Each row is a point. The points of each table are mixes of a few directions, plus a little noise. Count the directions of each table, and those that both share. Where both have some left over, give the other angles between the two spaces (their principal angles), to ten degrees, smallest first.

First (7 x 3):
[[ 37 -25   9]
 [ 30 -23  -2]
 [ 40 -22  15]
 [-24  11 -12]
 [ 17 -25 -27]
 [ -2  11  15]
 [-95  75   2]]
Second:
[[ 18   1  31]
 [ 49   3  86]
 [-28  -2 -49]
 [-21  -2 -37]
 [ 27   2  46]
 [-26  -1 -44]
 [-19  -1 -33]]
Directions: first 2, second 1, shared 1

First, 7 rows:
[[ 48  39   1   1  43  55]
 [  7 -21  -2  34  37 -48]
 [-55 -37   0 -11 -58 -46]
 [ 58  43   1   6  56  58]
 [-29 -32  -1  10 -16 -50]
 [ 34  41   2 -16  15  67]
 [-62 -33   0 -24 -76 -35]]
Second, 6 rows:
[[ 34  50   2 -28   4  86]
 [-26 -33  -1  15 -10 -55]
 [ 47  45   1  -8  34  68]
 [-47 -36  -1  -3 -44 -50]
 [ 35  26   0   4  35  35]
 [-42 -52  -2  21 -18 -85]]
Directions: first 2, second 2, shared 2

First (8 x 11):
[[ 34  12  21  14 -22 -11   4 -19 -17   3  -9]
 [ 21  11  10   7 -14  -6   3 -10 -12   0  -8]
 [-56 -47  -4  -2  39  15 -16  19  45   8  36]
 [-45 -19 -26 -17  29  14  -6  24  24  -3  13]
 [ 38  46 -15 -11 -27  -9  15  -6 -40 -12 -35]
 [ -6  12 -21 -15   3   3   4  10  -6  -7 -10]
 [ 72  12  62  42 -45 -24   4 -46 -26  12  -7]
 [-56 -27 -28 -19  37  17  -9  28  32  -2  19]]
Second:
[[ 37 -14 -59 -27  -7 -32  25  34   0  -8 -32]
 [-12 -17 -27 -14  13   8  28  24 -15  19 -12]
 [-25  -3  15   6  11  21   3  -4  -8  14  10]
 [-14   1  14   6   5  12  -3  -6  -3   6   8]
 [ 55  10 -24  -8 -26 -45 -14   1  21 -34 -16]
 [  7  21  39  19 -13  -4 -34 -31  16 -19  18]
 [ 25  -7 -34 -15  -6 -21  12  18   2  -7 -18]
 [-41  29  95  44   1  37 -51 -59   9  -1  49]
 [-30 -21 -20 -12  22  23  33  24 -22  30  -7]]
Directions: first 2, second 2, shared 0; angles 50, 60

First:
[[ 22  23 -10   0  -7  -5  -1 -25 -24  -5 -22  -8  -8 -12]
 [-16 -24   7  23   6  33 -34  11   6  -2  43 -24  11   1]
 [-10 -22   0  34  12  26 -20  11   8   4  36  13   0  -5]
 [ -8 -27   0 -10   9  33 -24   9  11  -8  40   2  23  -2]
 [  0  11  -8  -4 -12 -21  -8   5 -14  -6 -23 -18 -19   7]
 [ -1   8  29  -6   8 -15  34   1   7   0 -12   5  11  -1]
 [  2   5   3 -21   4 -26  26  10   3  -5 -24  33  -5   0]
 [ 11  26 -21 -14 -20 -24  27 -21   4  21 -37  -4 -12  14]]
Second (10 x 14):
[[ 28  -5 -47 -73   6  -5   4  -1 -10 -26 -21  95   2 -21]
 [-17   1  23  33   0 -14  18  11  15  18  -2 -19  -9  15]
 [ -3   5  16  -5   1 -16  -4  10 -14 -16 -14 -15  -5  -2]
 [ -2   0  31   5  14  -4   5   8  -9 -16   0  -2   6 -11]
 [  8  -1 -17  -8  -6  19 -18 -15  -3   1   9 -10   7  -2]
 [  6   5  28   9   7  16 -12 -13 -16 -14  12 -38  19 -14]
 [ -4   4  -3  10  -7  -2  -1  -3   3   9  -3 -19  -4   9]
 [ 14  10 -13 -15  -4  -2  13 -17   2   6 -11  11   3  -1]
 [-20  -8  18  42   3  -1  16  12  24  25  14  -3  -4  14]
 [ -8 -14 -37   1 -12  12 -26   7  10  12  14   2 -13  15]]
Directions: first 6, second 5, shared 5
